Every row gives one point. The ring and each string are closed loops that go straight from each point to the next, and from the last back to the first. Before rounding, they use only three directions, however many columns there are. Count how often each string passes through the ring. Passing back the other way cancels.

Ring (9 x 3):
[[ 37 -10  -4]
 [ 61   0  12]
 [ 59   9  30]
 [ 27  10  39]
 [-18  14  30]
 [-52  22  10]
 [-62  23  -9]
 [-40   3 -22]
 [-15  -8 -20]]
String:
[[-13  -9  23]
 [-11   2  13]
 [-55  49   5]
 [-91  49  -5]
 [-84   9  -4]
 [-35  -1   1]
 [-32  30 -14]
 [-68  36 -44]
 [-50  -6 -30]
 [-30  -5 -36]
 [ -3   5 -26]
 [ 19 -22 -24]
 [ 27 -31  -2]
 [  8  -5   8]
 [ 36  15   2]
 [ 91  19  10]
 [ 78  -7  28]
 [ 40 -14  28]
 [ 24  18  15]
 [ 49  34  31]
 [ 26  29  27]
 [ 16  12  51]
 [-11 -18  42]]
Times through: 4
String, 19 rows:
[[ 65 -14  23]
 [ 25 -15  23]
 [ 22  20  13]
 [ 53  33  36]
 [ 34  13  53]
 [  0  -3  49]
 [-28   9  42]
 [-50  42  22]
 [-70  41   7]
 [-93  36  -7]
 [-45  -5   3]
 [-20  10  -1]
 [-18  -7   3]
 [-32 -29  -7]
 [-23 -17 -34]
 [ 13 -10 -35]
 [ 24   7 -10]
 [ 14  -2   6]
 [ 39 -25  16]]
Times through: 0

Ring (8 x 8):
[[-18  -8  24   6  -1  -9  -3 -31]
 [-11  -4  18   8 -11 -19 -29 -18]
 [-21  27 -13  10  -3  -9 -44  24]
 [-39  54 -36   9  15  11 -31  50]
 [-39  48 -46   8  35  27 -11  56]
 [-21   8 -34   7  47  33  12  36]
 [-15  -8 -18   6  43  28  19  15]
 [-19 -11  12   5  19   8  16 -21]]
String, 32 rows:
[[-19   7 -17   7  26  15  -3  19]
 [ -2 -18 -25   8  42  25   4  27]
 [ -2 -22 -35   7  58  38  17  36]
 [-25   8 -44   6  65  50  31  45]
 [-38  31 -33   6  43  34  16  36]
 [-26  18 -21   7  27  18  -3  25]
 [-10   0 -28   8  34  19  -9  34]
 [-18  17 -47   9  43  29 -10  56]
 [-51  70 -61   8  40  35 -11  75]
 [-67  92 -53   8  26  27 -17  67]
 [-53  69 -36   8  16  15 -22  48]
 [-29  29 -19   8  14   7 -18  25]
 [ -4   1 -20  10  14   1 -34  29]
 [-11  17 -19  11   1  -9 -50  32]
 [ -8   2 -12   9   9  -3 -32  19]
 [  2 -11 -10  10  10  -5 -34  17]
 [  0  -2  -5  11  -7 -19 -54  14]
 [-14  21   0  10 -19 -26 -61  11]
 [-30  37  -3   9 -14 -17 -46  12]
 [-34  34  -9   8   3  -1 -23  14]
 [-19  12 -11   8  13   3 -19  16]
 [ -5   2 -16  10  10  -3 -36  25]
 [-24  40 -30  11   3  -4 -52  45]
 [-60  95 -47  10   4   7 -48  67]
 [-25  36 -40  10  21  12 -34  55]
 [-15  15 -33   9  26  14 -23  42]
 [-48  66 -64   9  43  36 -13  79]
 [-62  80 -70   7  53  49   5  83]
 [-24  23 -58   8  58  44   5  67]
 [-31  26 -56   7  64  51  20  62]
 [-36  28 -39   6  50  40  20  41]
 [-39  30 -25   6  36  28  13  26]]
Times through: 4

Ring, 10 rows:
[[  2   0 -19  -3   5  12  25 -34 -38   3  11  14]
 [-18  19  -2   2   7  15   0 -22 -19  -2  22   0]
 [-27  28   8   3   8  15  -9  -9  -2  -4  25 -11]
 [-26  31   9   2  11   9   4  10  17   5  22 -13]
 [-12  21   2  -5  11   0  32  24  27  14  10  -8]
 [ -4  13   8 -12   8  -5  32  30  32   5   0 -17]
 [  1   6  26 -22   0  -8   7  30  35 -22 -11 -38]
 [  3   1  31 -25  -4  -7  -6  21  27 -35 -15 -45]
 [  9  -6  17 -22  -4  -2   1   0   2 -31 -12 -30]
 [ 11  -8 -12 -11   1   6  25 -27 -32  -8  -1   5]]
String (29 x 12):
[[-32  34  32  -4   6   8 -27  17  31 -19  18 -38]
 [-15  19   6  -4   7   7   8   2   6  -2  13 -12]
 [-12  17 -17   4  12  11  33 -13 -14  20  21  16]
 [-25  26  -6   8  10  18   3 -22 -18   7  29   5]
 [-34  30  17   4   4  21 -36 -24 -14 -20  29 -19]
 [-21  20  14  -2   3  15 -22 -18 -11 -20  18 -18]
 [ -7  11   4  -7   5   5  11  -4  -1  -6   7 -10]
 [ -1   5 -16  -3   7   9  30 -20 -23   8  11  11]
 [  3   2 -27  -1   9   9  44 -25 -31  17  11  23]
 [  5  -1 -48   7  11  16  57 -50 -61  31  20  47]
 [-11  12 -20   6   8  20  14 -44 -46   7  24  19]
 [-32  28  15   4   4  22 -36 -29 -20 -21  28 -17]
 [-24  24  23  -5   3  11 -26  -4   6 -23  16 -29]
 [ -5  10  -6  -5   7   6  25  -5  -5   5  10   1]
 [-14  20 -17   6  13  11  33 -10 -10  23  23  15]
 [-16  23 -19   7  16   9  43  -2  -3  31  24  18]
 [-28  36  -2   7  17   8  28  19  24  26  27   1]
 [-26  34  12   0  13   2  18  32  40  13  18 -16]
 [-23  28  34 -10   5   1 -15  30  42 -19   8 -42]
 [ -7  13   7  -9   6   2  16  10  13  -4   5 -15]
 [  4   7 -13  -8  11  -5  60  21  17  24   1   6]
 [  5   7  -6 -12  11  -9  60  33  31  21  -3  -2]
 [ -6  16  25 -17   5 -10  18  46  53  -8  -6 -36]
 [-15  20  37 -17   2  -5 -10  39  50 -24  -2 -48]
 [ -8  13  13 -10   4   2   6   8  13 -11   4 -21]
 [  1   8  -9  -7   9   0  42   7   6  13   4   2]
 [  3  10 -25  -3  16  -4  77  20  15  41   7  20]
 [-13  26 -14   2  19  -2  63  33  33  41  16  11]
 [-29  35  21  -2  10   5  -2  26  36  -1  18 -26]]
Times through: 5
String:
[[ -5   5  75 -39 -14 -13 -58  45  62 -78 -27 -95]
 [ 17 -11  13 -26  -3  -9  20  13  13 -24 -20 -27]
 [ 13  -6  -8 -15   3  -2  39  -2  -6   0  -6  -1]
 [  1   4   8 -14   2   1  12   1   2 -14  -1 -17]
 [  0   1  28 -21  -5   0 -18   1   7 -41  -9 -40]
 [ 10 -10  20 -24  -8   1 -14 -13 -11 -44 -13 -34]
 [ 31 -27 -30 -16  -1   3  49 -41 -53  -3 -11  21]
 [ 26 -20 -45  -7   6   5  71 -39 -54  21  -1  39]
 [  4   1 -12  -8   5   5  30 -15 -19   2   4   5]
 [-10  12  16 -10   1   6  -7  -2   3 -20   6 -24]
 [-12  11  13  -8   0  11 -17 -19 -14 -25  10 -20]
 [ -6   6 -17   1   5  17  12 -43 -45  -1  18  14]
 [ -1   4 -42   8  11  18  45 -50 -59  26  24  42]
 [ -3   8 -26   3  10  12  39 -27 -32  19  18  24]
 [-11  14  -3  -2   7   9  14 -11  -9   1  14  -1]
 [-23  24  19  -4   4  11 -18  -3   6 -17  16 -24]
 [-53  49  42   6   5  21 -65  -2  17 -30  35 -44]
 [-44  44  20   8  10  18 -28  -1  12  -6  35 -21]
 [-14  22 -21   7  15  10  42  -6  -8  30  24  20]
 [ -7  13  -6  -4   9   5  28   0   0   9  11   1]
 [ -8  16 -14   0  12   5  41   2   1  21  15  10]
 [-17  28 -19   7  19   4  57  18  18  42  23  18]
 [-22  32   4   1  15   1  32  33  39  22  18  -8]
 [-24  30  29  -8   7   0  -4  35  46  -9  10 -36]
 [-21  25  36 -12   3   0 -18  29  41 -24   5 -45]
 [ -7  18  12 -12   9  -7  32  41  45   7   0 -21]
 [  3   9   2 -14   9 -11  51  39  39  14  -5 -12]
 [ 10   2  -6 -15   8 -10  58  28  25  15  -7  -3]
 [  2   5   1 -12   5  -2  29  10  10   0  -1 -10]
 [-10  13  28 -16   0   0 -11  16  24 -26  -1 -38]
 [-11  13  58 -27  -7  -6 -42  35  50 -56 -13 -73]]
Times through: 4

Ring, 9 rows:
[[ 37 -35 -21   9  28   2 -19   1   8  16  25 -43 -10 -48]
 [  9 -47   7  -4  30   3 -48 -20  -3  35  34 -32  -7 -61]
 [ -8 -51  32 -19  16   8 -48 -32   2  21  32  -8  -1 -56]
 [-10 -47  44 -28  -5  14 -26 -34  16 -12  24  15   4 -38]
 [-11 -24  44 -26 -21  12  12 -18  22 -53   5  36   7   2]
 [-17   5  31  -9 -15   1  35   5   8 -64 -13  38   6  37]
 [-10  24   6  11   1 -10  44  27  -6 -55 -21  19   0  52]
 [ 18  14 -19  20  12  -9  38  32   0 -39 -12  -8  -5  29]
 [ 41 -10 -31  18  19  -3  18  22  10 -17   7 -32  -9  -9]]
String (26 x 14):
[[-16 -54  24  -8  43  -1 -81 -34 -22  67  42 -33  -6 -76]
 [  4 -67  28 -22  18  13 -61 -40   9  33  44 -20  -3 -80]
 [ 18 -49  19 -19   0  15 -18 -23  25 -11  27  -5  -1 -47]
 [ -2 -32  23 -12   7   5 -17 -16   6  -7  17   1   0 -26]
 [ 16 -43  21 -20  -7  15  -5 -19  28 -26  21   5   1 -33]
 [ 12 -32  18 -14  -4  10   0 -12  21 -27  15   5   1 -21]
 [-34 -17  45 -15   4   0 -15 -17  -9 -14   7  23   4  -2]
 [-25 -26  57 -31 -22  12   5 -25  17 -50   5  45   9   2]
 [  4 -33  53 -42 -50  26  39 -23  54 -95   3  59  13   7]
 [ 18 -26  23 -21 -26  16  31  -8  39 -67   5  27   5   0]
 [ -9  -6  22  -6  -3   0  16   1   5 -39  -2  18   2  14]
 [-26  12  25   1   3  -8  20  10 -12 -38 -12  24   2  36]
 [-42  44  25  11  -1 -18  49  29 -24 -63 -35  40   4  82]
 [ -1  33   3  11 -13  -8  71  35   6 -85 -31  31   3  71]
 [ 10  28  -9  16  -6  -8  65  37   6 -74 -26  17   0  60]
 [ 24  -5  -7   4  -2   2  33  16  18 -47  -3   0  -2  12]
 [  4  -1   0   8  12  -6  14  13  -3 -23  -1  -4  -3  10]
 [ -1  23 -18  29  30 -19  21  34 -25 -13 -13 -16  -7  32]
 [ 46   4 -44  28  21  -8  33  37   7 -25  -2 -35 -11   7]
 [ 88 -29 -55  15   6  11  35  24  45 -35  16 -45 -11 -31]
 [ 50 -34 -18  -1   2  11  13   4  33 -27  18 -22  -6 -31]
 [ 10 -16  -4   8  23  -4  -9   4  -5   2  12 -20  -6 -17]
 [ 38 -37  -9  -4   6  10   0  -3  26 -16  21 -20  -5 -37]
 [ 58 -56 -19  -5  11  16 -15 -11  35   0  35 -38  -8 -67]
 [ 12 -30   4  -2  17   2 -18  -7   4   3  19 -17  -4 -32]
 [-16 -27  14   3  37  -7 -47 -13 -24  38  22 -24  -6 -37]]
Times through: 4

Ring:
[[-22 -13   2 -13  -9  31 -10 -13  18   4   3  34   5  -1]
 [  0 -22  33   6 -26  20 -23  18  -8 -33  20 -20  -4   6]
 [ 10 -21  41  15 -35  12 -25  35 -24 -52  21 -43 -15   8]
 [ 12 -14  31  21 -43   9 -21  46 -36 -59  15 -46 -28   3]
 [ -1   2   0  14 -41  11  -7  38 -32 -43  -8 -13 -39  -6]
 [-12   9 -12   0 -28  12   3  16 -17 -22 -27  17 -35  -8]
 [-26  12 -17 -24  -4  14  14 -24  15  12 -49  57 -16  -5]
 [-34   5 -16 -32   7  23  11 -41  33  29 -42  73   1  -4]
 [-31  -5 -11 -24   0  31   0 -31  29  21 -17  60   6  -4]]
String, 27 rows:
[[ -9 -20   1  17 -40  36 -26  36 -18 -32  40  -8 -14  -8]
 [-15  -7 -15  10 -36  31 -13  27 -16 -22  14  12 -23 -12]
 [ -3 -11  21   2 -25  15 -13  15 -10 -29   0  -8 -14   3]
 [ 29 -26  85  11 -27 -10 -26  29 -25 -68   6 -77  -9  25]
 [ 27 -23  62  26 -45  -1 -29  55 -43 -79  22 -81 -25  14]
 [ 23 -19  42  34 -56   7 -30  69 -53 -81  31 -76 -35   5]
 [ -5  -8  -4  18 -44  25 -17  42 -29 -40  18 -12 -31  -9]
 [ -1  -9  22   3 -25  12 -11  16 -12 -32  -4 -11 -16   4]
 [ 17 -19  57  10 -29  -1 -20  27 -23 -55   4 -52 -14  15]
 [ 28 -27  84  11 -27  -8 -27  29 -23 -67  10 -76  -7  25]
 [  5 -16  44  -1 -19   6 -16  10  -7 -35  -2 -24  -6  12]
 [  1 -16  39  -4 -16   9 -14   4  -2 -28  -4 -14  -3  11]
 [  7 -27  66 -10  -6   6 -21  -9  10 -27   3 -26  14  22]
 [-16 -21  10  -4 -17  35 -20   0  10  -7  23  16   6   0]
 [-30 -10 -26  -4 -21  44 -12   1  10   6  17  46  -4 -14]
 [-23  -5 -16  -7 -19  31  -6  -1   5  -1  -2  37 -10  -9]
 [-19  -5   7 -18  -5  19  -2 -19  17   3 -21  34  -1   2]
 [-34  -2  12 -53  32  16  13 -77  61  47 -56  82  27  11]
 [-36   2   1 -49  27  19  14 -70  55  45 -55  86  20   6]
 [-41   4 -14 -45  21  25  15 -64  52  47 -51  93  14   0]
 [-45   6 -40 -32   4  38  11 -41  37  41 -31  95   2 -13]
 [-27   0 -29  -4 -24  34  -4   5   1   0  -3  43 -18 -14]
 [-22  -4   3 -21  -2  20   0 -24  21   9 -24  42   1   1]
 [-22 -10  27 -39  20  14   2 -56  45  24 -36  50  23  13]
 [-32 -14  -4 -24   3  37  -7 -33  35  24  -2  58  17  -1]
 [-25 -18  -6  -7 -16  42 -17  -5  15   4  22  35   6  -6]
 [ -5 -27  37  -4 -13  24 -23  -2   9 -18  20  -6  12  10]]
Times through: 4

Ring, 8 rows:
[[ -5  21  35 -36 -63  19  11  31  -5  -1  -8 -10 -13  -7]
 [-10   7  33 -15 -58  15   1  25 -14   0  -7 -14  -7  -6]
 [-13 -11  23   0 -35  11  -2  17 -11  -2  -3 -13  -4  -2]
 [-12 -16  13  -2 -13   9   3  13   2  -5   1  -9  -6  -1]
 [ -8  -9  -1 -11  17   4  13  12  21  -9   7   2 -10   1]
 [ -4   4  -5 -20  24   0  19  14  28 -11   9   8 -12   1]
 [ -1  22   6 -38  -1   6  23  23  25  -9   5   7 -16  -2]
 [ -1  29  22 -48 -36  15  22  31  14  -6  -3   0 -18  -6]]
String, 24 rows:
[[ -6   7   2 -11   7  -1  10  15  13  -9   7   3  -8   0]
 [ -5   8   7 -21  -3   5  14  19  15  -8   4   1 -11  -1]
 [ -6   7 -21  16  57 -23   5   5  17 -14  20  14   0   4]
 [ -4   5 -17  -9  49 -10  17   9  32 -14  15  14  -9   3]
 [ -2   2   6 -49   1  19  31  22  38  -9   1   4 -23  -2]
 [ -5   0  10 -31  -9  14  19  20  22  -7   1  -1 -16  -2]
 [-10   1  -3  15  19 -12  -1   9   2  -9  11   2   1   2]
 [-13 -23  -1   9  16   1   2   7   9  -8   7  -3  -4   2]
 [-15 -26  12   7  -9   8  -2  10  -1  -4   1 -11  -4   0]
 [-11 -16  35 -30 -60  31  10  24   0   0 -11 -18 -15  -5]
 [ -9  -2  25 -23 -41  18   9  23   1  -3  -5 -11 -11  -4]
 [-14  -3  -1  36  14 -18 -14   6 -16  -7  11  -2   9   2]
 [-15  -5  13  29 -15  -8 -15  10 -23  -4   5  -9   8   0]
 [-14  -3  16  22 -21  -4 -13  13 -22  -3   3 -10   5  -1]
 [-14  -7  43 -13 -79  25  -3  25 -23   3 -13 -23  -7  -6]
 [-10  -6  51 -45 -95  41  11  33  -7   4 -19 -24 -18  -9]
 [-14 -18  43 -20 -77  32   1  24 -14   3 -14 -25 -10  -6]
 [-12 -16  35 -29 -60  31   9  24   0   0 -11 -19 -15  -5]
 [ -8  -2  16 -18 -22  12  10  19   7  -5  -1  -6 -10  -2]
 [ -8   1  10  -9  -8   4   7  16   6  -6   3  -3  -7  -1]
 [-11 -10 -12  21  38 -14  -1   4   9 -11  14   4   1   4]
 [ -7 -11 -15  -5  45  -5  14   7  30 -13  13   9  -9   4]
 [ -2   1   4 -47   4  17  30  21  39 -10   2   4 -22  -1]
 [ -5   7  12 -28 -12  11  16  21  16  -7   1  -1 -14  -2]]
Times through: 4
String (32 x 14):
[[ -5   7  12 -27 -13  10  16  21  15  -7   1  -1 -13  -2]
 [ -8   7 -11  13  34 -17   2   8   9 -11  15   8   0   2]
 [ -5  13 -20  10  54 -23   7   7  19 -14  19  15  -1   4]
 [ -7  11 -16  19  46 -23   1   6   9 -13  18  11   3   3]
 [ -6   8  11 -20 -10   6  12  20  11  -7   3  -1 -10  -2]
 [ -1  15  18 -54 -26  22  28  28  27  -7  -3   0 -22  -4]
 [  4  22  12 -79 -14  26  44  32  49  -9  -2   7 -32  -5]
 [  2  17  -7 -46  27   5  33  20  45 -13   9  14 -21   0]
 [ -2   9 -13 -22  39  -4  22  13  35 -13  13  13 -13   2]
 [  1   4   7 -70   0  27  42  25  52 -10   0   6 -31  -2]
 [ -4   2  17 -47 -22  23  26  24  26  -6  -3  -2 -21  -3]
 [ -8  -1   0  -2  12  -2   7  12  11  -9   8   2  -6   1]
 [-11  -3 -12  31  38 -21  -7   3   0 -10  16   5   6   4]
 [-13 -20  -6  20  28  -8  -2   4   6  -9  11   0   0   3]
 [-12 -25  20 -19 -27  23  10  17  10  -3  -5 -13 -13  -2]
 [-10 -17  33 -37 -56  34  14  24   8  -1 -11 -17 -18  -5]
 [ -9  -3  23 -25 -36  18  11  22   5  -3  -4 -10 -12  -4]
 [-11  -1   3  16   6  -9  -4  10  -5  -7   8  -2   2   1]
 [-10  -2  19 -10 -27  10   4  19  -2  -4  -1  -8  -7  -3]
 [-11  -9  44 -37 -80  36   9  29  -6   2 -15 -22 -16  -7]
 [-13 -14  49 -32 -90  38   5  29 -13   4 -17 -26 -14  -8]
 [-17 -17  27  14 -44  10 -12  15 -24   0  -4 -19   1  -2]
 [-14  -5  -2  36  17 -18 -13   5 -13  -7  12  -2   9   2]
 [ -9   1  10  -2 -10   2   3  16   0  -6   3  -4  -4  -1]
 [-10  -8  25 -22 -40  20   9  21   2  -2  -6 -12 -12  -4]
 [-11 -19  33 -34 -54  33  13  23   7   0 -11 -17 -17  -5]
 [-12 -30  27 -32 -41  34  15  20  14  -2  -9 -17 -18  -3]
 [-13 -19  -6  20  27  -8  -2   4   6  -9  11   0   1   3]
 [-13 -11 -19  40  54 -25  -8  -2   3 -12  19   7   8   6]
 [ -7 -14  -6 -17  28   6  18  10  32 -11   8   4 -13   2]
 [ -2  -5   1 -46  13  18  32  18  44 -10   3   5 -23   0]
 [  0   5  13 -62 -13  26  35  26  41  -8  -2   2 -27  -3]]
Times through: 0

Ring (9 x 14):
[[-16 -32  16  35 -24 -49  46  -6 -12  31  -9   7 -38  22]
 [-10  -8  23  12 -53 -22  26  20   0  11 -11   5   9  18]
 [  0   9  15  -3 -56  -4   5  32   6  -5 -12   1  33  10]
 [ 15  24  -5 -15 -41   8 -20  37   5 -22 -15  -2  43  -4]
 [ 26  29 -23 -17 -18  11 -32  27   5 -27  -9  -9  35 -13]
 [ 26  21 -31  -8  -1   5 -19 -10  13  -7  19 -24   5  -6]
 [ 16   4 -23   7   2 -10   6 -32  13  16  31 -27 -23   5]
 [  3 -16 -11  24   2 -31  28 -37   4  31  24 -18 -45  14]
 [-10 -32   4  37  -7 -50  45 -23 -10  36   3  -1 -53  20]]
String:
[[ -2   7  17  -1 -57  -9   3  45  -3 -11 -28  11  36   7]
 [  4  24  17 -16 -70  11  -8  47  11 -18 -15   0  59   6]
 [ 12  34  10 -25 -68  23 -21  48  17 -25  -9  -6  70   1]
 [ 20  27 -11 -17 -35   8 -33  55  -5 -36 -34   8  51 -14]
 [ 13   7 -12   2 -17 -12  -8  20  -5 -10 -16   1   9  -4]
 [ 15  18  -9  -8 -29   4 -10  12  10  -8   4 -13  22   0]
 [ 15   5 -18   5  -6 -16 -10  17  -9 -10 -18   2   1  -7]
 [ 28  19 -34  -7   4  -3 -31  22  -8 -25 -19  -2  13 -18]
 [ 13   4 -15   5 -10 -14  -3   6  -2  -2  -6  -5  -2  -1]
 [ 21  23 -20 -12 -18  11 -13 -11  21  -2  27 -28  14   1]
 [ 29  30 -30 -17 -10  20 -18 -29  32   1  48 -43  11   0]
 [ 27  23 -32 -11  -1  14 -10 -43  32  10  55 -46  -6   3]
 [ 21  16 -26  -4  -3   8   4 -57  36  24  67 -51 -18  11]
 [ 15  -2 -27  12  12 -14  17 -60  21  31  53 -39 -44  11]
 [  8 -16 -20  24  13 -37  14 -13 -13  14  -6  -2 -41   1]
 [  5  -6  -7  13 -12 -22  13  -5  -1  11   2  -7 -16   7]
 [ -1 -10   1  17 -20 -22  29 -27  11  28  25 -19 -25  19]
 [-13 -37   6  40  -6 -51  56 -43  -2  49  21 -11 -65  27]
 [-19 -43  14  45 -12 -58  62 -35  -8  51  11  -3 -66  29]
 [-20 -38  19  40 -23 -53  59 -23  -7  45   5   0 -51  29]
 [-22 -46  18  48 -16 -66  56  -5 -24  37 -23  18 -55  23]
 [ -7 -24   4  29 -13 -45  28   9 -20  15 -25  14 -29   9]
 [  0  -8   2  14 -24 -24  17   5  -3  10  -6  -1  -9  10]
 [-10  -4  24   9 -58 -14  30   4  13  20  10  -8   9  24]
 [-12   0  32   4 -71  -9  28  15  15  15   5  -5  23  25]
 [-14  10  43  -7 -95   4  23  33  21   7   2  -4  51  27]]
Times through: 3
